Each row of a before or after table is a point. One or more steps were done to the points. Then noise was added and the rows were shuffled. The steps act on columns, c1 being the first. Write out the steps. A step turns or swaps two columns, mirrors them in a line or flattens them onto one, adds a multiple of one to another, or multiplies or shifts one. Angles are multiples of 10 degrees, from the lower column toward the higher: turns from -170 to 170, lines from 10 to 170 but not 90. Use the fewest steps. Two steps may share a column if one is a turn and the other turns, adds or multiplies; they go together, in the order done. Otherwise the lowest column goes first.

Before, 12 rows:
array([[ 13,  26],
       [-15,   0],
       [-31, -17],
       [ 17,  38],
       [  3,  15],
       [ -5,  -1],
       [-13, -15],
       [  2,  23],
       [  7, -26],
       [ 26,  23],
       [  1,   2],
       [  4,  12]])
After:
array([[ 17,  96],
       [  0,   5],
       [ 13,  65],
       [  8, -66],
       [-12, -38],
       [-31, -42],
       [  4,  30],
       [-15,   1],
       [ -4,  -2],
       [  3,  38],
       [  1,  57],
       [ 24,  57]])
Steps: multiply c2 by 2.5

Before:
array([[-17,  37,  44,  18],
       [  7,  -1,  19,   3],
       [ 10, -13,   3,  22],
       [ 22,  21,  24, -18],
       [ 30,  26,  43, -46],
       [-36,  84,   5, -48],
       [-17,   4,  25, -40],
       [-28,  18,  43, -38],
       [  4, -18,  45, -11],
       [-22,   9, -13,  -3],
       [  9,  45,  52,  22],
       [ -3, -17,  20,  -1]])
After (12 x 4):
array([[-35, -17,   3,  96],
       [  8,   0,  20,  -2],
       [-18,  26,  26,  29],
       [ -2,  11,  20, -11],
       [-24,  -3, -14,  10],
       [-17, -40,  44,  16],
       [ 22,   0,  24,  28],
       [  9, -46,  54,  19],
       [ 31,  19,  45,  53],
       [  3,  21,  45,  -6],
       [  9,  -9,   4, -24],
       [-29,  17,  45,  38]])
Steps: turn c2 and c4 by 130 degrees

Before, 8 rows:
array([[ 60,   8,  32,  29, -26,   8],
       [  5, -56,  40, -50, -12, -45],
       [ 45, -39, -11, -72, -42, -43],
       [-12, -22,   7,  -8,  31,  20],
       [-27,  11,  35, -53,   0,  32],
       [ 52, -54, -45,  15,   9,  18],
       [ 46,  -3,  30,  11,  55, -32],
       [-39,   0,  -5,  31, -10,  22]])
After, 8 rows:
array([[-35, -29,  13,  46,  30,   0],
       [ 44,   3, -16, -29,   7, -26],
       [ 43,  13, -18,  80, -43, -42],
       [-13,  19,   6,  15,  20,  30],
       [-33,  11,  13, -30,  23, -10],
       [ 33,   7, -11, -10, -32,  54],
       [ -9,  34,   4,  67, -46, -11],
       [ 61,  55, -23,   5,  19,   7]])
Steps: flatten c1 and c3 onto the line at 160 degrees; turn c2 and c4 by -160 degrees; swap c5 and c6

Before, 14 rows:
array([[ 33,   5, -26,  -7,   2, -22, -26,   1, -20],
       [ 35, -20,  24,  28,  11, -49, -32, -30,  56],
       [ 12, -39,  25, -24, -71, -23, -45, -13,  70],
       [ 52, -79,  12,   3, -37, -36,  -9,  -6,  57],
       [ 18,  -3, -42,  -5, -56,   2, -18, -53,  48],
       [ 12,   9,  -7,  24, -30,  -8,  -3, -42,  26],
       [  6,  -8, -16,  23, -39, -38, -11, -80,   0],
       [-18,  42,   2, -33,  45, -68,  11,  53,  37],
       [ 19,   7, -72,   9, -29, -45,  -1, -73,   6],
       [-15, -12, -28, -34,  27,  -6,  15,  18,  11],
       [-11,   3,  -1, -60,  53, -14,   5,  17,  24],
       [ 40, -29,  -2, -37,  15,  10, -12,  42,  69],
       [ 60, -12,  -4, -26, -36, -21,   0, -56,  25],
       [ 16,  18,   0, -18,  13,  -7,  40,  31,  22]])
After:
array([[  7, -37, -15,  23, -39, -10, -11, -81,   1],
       [-13, -12,  -3, -59,  54,  -9,   5,  17,  24],
       [ 11,  -4,  -6,  26, -29, -10,  -2, -42,  27],
       [ 12, -41,  25, -23, -69,  23, -46, -12,  70],
       [ 15,   5,  -1, -17,  14, -20,  39,  29,  23],
       [ 60, -25,  -3, -26, -35,   1,   2, -58,  26],
       [ 21, -36, -71,   9, -30, -28,   0, -73,   6],
       [ 52, -69,  10,   2, -35,  50, -11,  -5,  56],
       [ 35, -53,  24,  30,  12,  -6, -33, -31,  56],
       [-16, -12, -28, -34,  28,   8,  13,  19,  11],
       [ 17,   3, -43,  -5, -55,   4, -20, -53,  47],
       [ 33, -15, -26,  -7,   1, -16, -26,   2, -20],
       [ 40,  -6,  -1, -37,  15,  31, -12,  42,  72],
       [-18, -36,   2, -34,  45, -71,  12,  53,  38]])
Steps: turn c2 and c6 by -60 degrees

Before (13 x 12):
array([[-50,  26,  37,   4,  37, -53,  28,  14,   3, -10, -41,  37],
       [-40,  16, -12, -25,  36,  11, -20,   8,  37,  21, -43,  28],
       [  8, -10,  37,   9,   3,   8, -26,   7,  53,  27,   0, -17],
       [ 20, -14, -16, -49, -25, -22, -42,   1, -18,  -1, -41, -25],
       [-36,  42,  17, -28,  -4,   9,  -6, -23, -11,  35,  24,  -8],
       [-24,   1,  26, -42,  26,   1,  -9, -28, -19, -42, -14,  38],
       [-45,  14,  -3,   9, -29,  -5,   9, -12,  26,   0, -27,   3],
       [ 18, -15, -16,  23,  27,  -7,   8,  33,  58,  22,  12,  10],
       [-25,  35,  13,  33,  -4,   0,  25,  36,  17,  14, -30,  31],
       [ 34, -10,  59, -47, -41, -49, -23,  18,  46, -47,  13,   3],
       [-29,   7,  26, -38, -10,  -2,  29,  11,  -1, -23, -13, -12],
       [  1,  41,  30,   0,  13, -39,  15,  26,   9, -50,  -2, -20],
       [ 36,  41,  30, -21,   6, -20,  11, -41,  11,  35, -24,   4]])
After (13 x 12):
array([[ 11,  34,  21,  39,   4,   2,  23,  48, -28,  16, -22,  33],
       [-29,  26,  60,  43,  45, -53,  29,  18, -40, -13, -13,  36],
       [-41,  44,  25,  10,   8,   8,  -6, -29,  22,  36,  12, -11],
       [-46,   8,  40,  -2,  -2,   0,  31,  15, -14, -22,  -5, -11],
       [-43,  18, -19,  15,  46,  11, -20,  13, -39,  22, -44,  29],
       [ 12, -12,  58,   0,  15,   7, -22,   9,  10,  25, -53, -20],
       [-23,  15,  -5,  41, -18,  -5,   9, -15, -22,   1, -29,   5],
       [  7,  39,  48, -42,  18, -20,  13, -54, -24,  38, -16,   4],
       [-25, -13, -28, -47, -13, -23, -42,   3, -46,  -1,   8, -24],
       [  0,  40,  48,  -1,  24, -37,  17,  33,   1, -50, -10, -21],
       [-12, -13,  93, -54, -31, -49, -23,  24,  19, -47, -43,   3],
       [ 29, -13, -26,   1,  37,  -8,   7,  41,  23,  22, -54,   7],
       [-47,   1,  41,  -8,  34,   0, -12, -36, -18, -42,  15,  37]])
Steps: turn c1 and c4 by -50 degrees; multiply c3 by 1.6; shift c5 by 10; multiply c8 by 1.3; turn c9 and c11 by -80 degrees

Before:
array([[-14,   9,   8, -45,  26, -17,  16,  24,  -6,  51,  39, -34,  13,
        -28],
       [ 50,  27, -27,   5, -32, -30,  12, -19, -15,   7, -14,   9, -35,
        -33],
       [ 19,  14,  -2,  29, -27, -35,  -5,   7, -12, -17, -60,  20, -34,
        -15],
       [ 21,  18,  78, -30, -27,  15,  49,  13,  81,  -6,  52, -27,   6,
         21],
       [ 43,  -5,   3,  13,  -7,   5,   4, -30,   1, -32, -57,  54, -47,
        -35],
       [-21,  28,  37, -39,  18,  -2,  39, -15,  38, -19,  42, -23, -31,
         16],
       [-29,   0,  24,  39,  30,  89,  10, -37,  35, -37,  30, -12, -65,
         36],
       [ -5,  27,  17, -31, -29,   3, -12,  17,   7,  -8,  16,   0, -29,
        -30]])
After:
array([[ 47,   7,   5, -13,  26, -19, -14, -25,  20,  51,  36, -33, -19,
        -89],
       [ -4,  27, -30,  49, -31, -30, -13,  16, -20,  10,  -1,   5, -69,
        -91],
       [ 30,  22,  75,  22, -26,  15, -47, -21,  94,  -6,  -9, -25, -26,
        -39],
       [-13,  -5,   3,  42,  -9,   4, -11,  29, -37, -32, -44,  50, -73,
        -94],
       [-31,  14,  -4,  18, -25, -37,   4,  -7, -48, -16, -35,  19, -63,
        -73],
       [ 33,  25,  18,  -7, -29,   2,  16, -15,  14,  -9,   7,   3, -57,
        -89],
       [ 38,  21,  37, -22,  14,  -1, -40,   6,  55, -20,   5, -24, -59,
        -48],
       [-38,   2,  22, -30,  28,  89, -13,  34,  47, -37,   1, -10, -95,
        -25]])
Steps: turn c1 and c4 by 90 degrees; turn c7 and c8 by -170 degrees; turn c9 and c11 by -40 degrees; shift c13 by -30; shift c14 by -60
